Rows are points. Each copy is the shape, with its points in the same order, turned, moved and blurred by noise. Is it also mirrored, or only turned?

Shape (8 x 3):
[[ 26 -11  -4]
 [-26 -22 -17]
 [ 43  38  48]
 [  6 -28   8]
 [-28 -35 -19]
 [-13  54 -20]
 [-22   2 -10]
 [-13  27  -3]]
Copy 1 (8 x 3):
[[ 29  18 -18]
 [ 40 -38 -26]
 [-18  49  26]
 [ 42  -4  -3]
 [ 51 -41 -24]
 [-37 -12 -32]
 [ 12 -32 -19]
 [-13 -16 -21]]
Copy 1 is: only turned
Copy 2 (8 x 3):
[[  7  -4 -33]
 [-35  19 -37]
 [ 35 -40  31]
 [-15 -18 -33]
 [-45  20 -44]
 [  3  45  26]
 [-25  20  -6]
 [-13  22  15]]
Copy 2 is: only turned
Copy 3 (8 x 3):
[[ 17  24  14]
 [-34  36   0]
 [ 45 -42   5]
 [ -7  22  27]
 [-38  43   7]
 [  1   1 -60]
 [-21  18 -15]
 [ -5   2 -27]]
Copy 3 is: mirrored

Shape (10 x 6):
[[ 16  55 -19  -3  54   4]
 [-23 -33   2 -15  -6 -20]
 [ 10  20  -8  17   7 -12]
 [-24 -27  -4  -2 -11  23]
 [ 29  36   8   7  47   5]
 [ 17 -24  -5  -6   3  20]
 [-12   9 -13   5   4  -8]
 [  9   8 -22 -13  12  -5]
 [ 21  34  -5 -15  -7 -12]
 [-24 -18  13 -15  -7  16]]
Copy 1 (10 x 6):
[[ 25   7 -23 -40 -57  34]
 [-28 -23  -7  23  10 -12]
 [ 27   4 -12  -3 -18  -6]
 [-25  11  11  17  17   5]
 [ 38  -7 -12 -43 -26  25]
 [-14   6  12 -23  17  -2]
 [  2   4 -11  10 -18   0]
 [ -7   2 -11 -18 -21  -5]
 [ 15  -3  14 -11 -45 -15]
 [-22 -13  21  19   6   9]]
Copy 1 is: mirrored
Copy 2 (10 x 6):
[[-11  45  53  -1  30  21]
 [-21 -44 -14 -13  -6   1]
 [-28  19   4  19   4   5]
 [ 10 -39 -17  14  -1   8]
 [-19  26  60  18  19   3]
 [  2 -20   2  13  23 -20]
 [-16   4  -5   0  -4  12]
 [-13  12   0 -13  18  -3]
 [-14  28  17  -8  -7 -20]
 [  6 -40  -1   2 -14  -3]]
Copy 2 is: only turned
